Each row of a before or after table is a point. One or more steps were done to the points. Then noise was added and the rows were shuffled. The steps act on columns, c1 being the first. What was done? A step turns or swaps two columns, mirrors them in a line or flattens them onto one, adds a multiple of one to another, or multiplies or shifts one. Angles are multiples of 10 degrees, from the lower column toward the higher: turns from -170 to 170, lines from 10 to 170 but not 90. Use the fewest steps. Two steps may share a column if one is a turn and the other turns, adds or multiplies; they go together, in the order done. Otherwise the lowest column goes first.
In the rows, 128 means zero.

Before:
[[169 118 145]
 [175 118 137]
 [132 144 142]
 [126 126 126]
 [116 120 141]
 [131 102 122]
 [128 128 142]
 [145 125   7]]
After:
[[122  77 114]
 [116  92 116]
 [128  53 137]
 [155  75 249]
 [128  74 132]
 [ 81  67 134]
 [ 86  66 126]
 [134  71 113]]
Steps: turn c1 and c3 by 160 degrees; shift c2 by -50

Before (12 x 9):
[[133 148 152 142 109  92  97 145 125]
 [130 137 143 144 159  59 144 119  92]
 [144 124 102 142 106 170 146  92 144]
 [151 146 142 160  96 103  76  93  91]
 [146 122  91 192 106 144 143 121 106]
 [145 127  98 136 155 124 120  94 170]
 [ 93 128 151 137 152 120  24 130 118]
 [127 152 150 116 100 171 144 167 111]
 [153 100 100 112 114 161  82 124 114]
 [147 144  80 135 208 155 108 115  96]
 [137 102 147 194 154 156 104 104 111]
 [  7 126 149 128 168 112 133  97 159]]
After:
[[134 159 154 139 130  92  97 146 127]
 [149 134 105 140 156 169 145  91 140]
 [141 104 151 198 101 157 107 104 144]
 [154 120 101 113 124 161  83 126 159]
 [ 92 117 153 135 108 119  25 128 122]
 [124 128 143 145  81  58 148 120 120]
 [148 146  95 195 116 146 146 122 154]
 [148  96  80 134  59 156 114 117  75]
 [151  94 100 135 156 125 125  89 101]
 [131 170 152 113 127 166 147 166 136]
 [  5  83 153 129 133 111 134  96  89]
 [152 175 143 163 112 103  74  91 151]]
Steps: turn c5 and c9 by -120 degrees; turn c2 and c9 by -50 degrees

Before, 13 rows:
[[110 127  88 173 104 144 162 150 102 106 100 128 129  94]
 [166 141 148 125 140 121 109 145 156 128 126 118 106 110]
 [119 101 150 133 101  95 124 135 156 105 113  82 117 162]
 [180 156 122 139 161 125 102  86 116  92 104 139 111  97]
 [114 134 111 112 164  80 114 145 104  68 158 122 129 124]
 [131 135 111 163 109 120 105 152 165 135 101 152 149 120]
 [112 176 138 103 125  91  91 119 112 129 146 120 145 116]
 [123 176 145 106 116  76 160 144 104  80 130 140 118 120]
 [170 159  88 161 116 136 115 142 130 110 132 106 122 151]
 [112 141 151 179 161 124  98  88 162 119  86 138  73 100]
 [104 116 153 158 133 130 105  86 173  86 159 147 107 131]
 [115 104 147 156 178 138 124  88 118 105 106 131  86 156]
 [155 148 119 175 134 117 155 151 106 115 105  97 151 123]]
After, 13 rows:
[[108 100 152 121 120 167  85 157 144  83 164 146 105 157]
 [131 146 111 118 149 165  85  94 141 139  99 153 151 119]
 [178 197 123 137 102 119 101  64 100  93 105 137 115 211]
 [167 163 150 143 124 160 119  73 125 128 127 119 103 139]
 [122 250 141 122 167 120 171 103  80  75 128 145 118 125]
 [119  60 148 124 163 157 121 214 124 100 110  85 115  74]
 [104 124  92  67 138  98 127  30 145 104 102 127 129 162]
 [113 163 151 106 101 164  73  78 121 120  88 139  76 208]
 [166 206  91 113 141 127  97 178 141 109 132 100 120  80]
 [160 175 118  69 131 107 118 103 108 112 104 103 153 116]
 [119  66 147 106  75 124 109 224 112 104 104 130  85 115]
 [114 144 108 155 124 125 126 110  63  68 160 120 133 119]
 [109 245 138 168 152 124 115 101  95 129 147 120 142 154]]
Steps: multiply c2 by 2.5; mirror c4 and c7 in the line at 110 degrees; turn c5 and c6 by 150 degrees; turn c6 and c9 by -70 degrees; multiply c14 by 3; turn c8 and c14 by -120 degrees
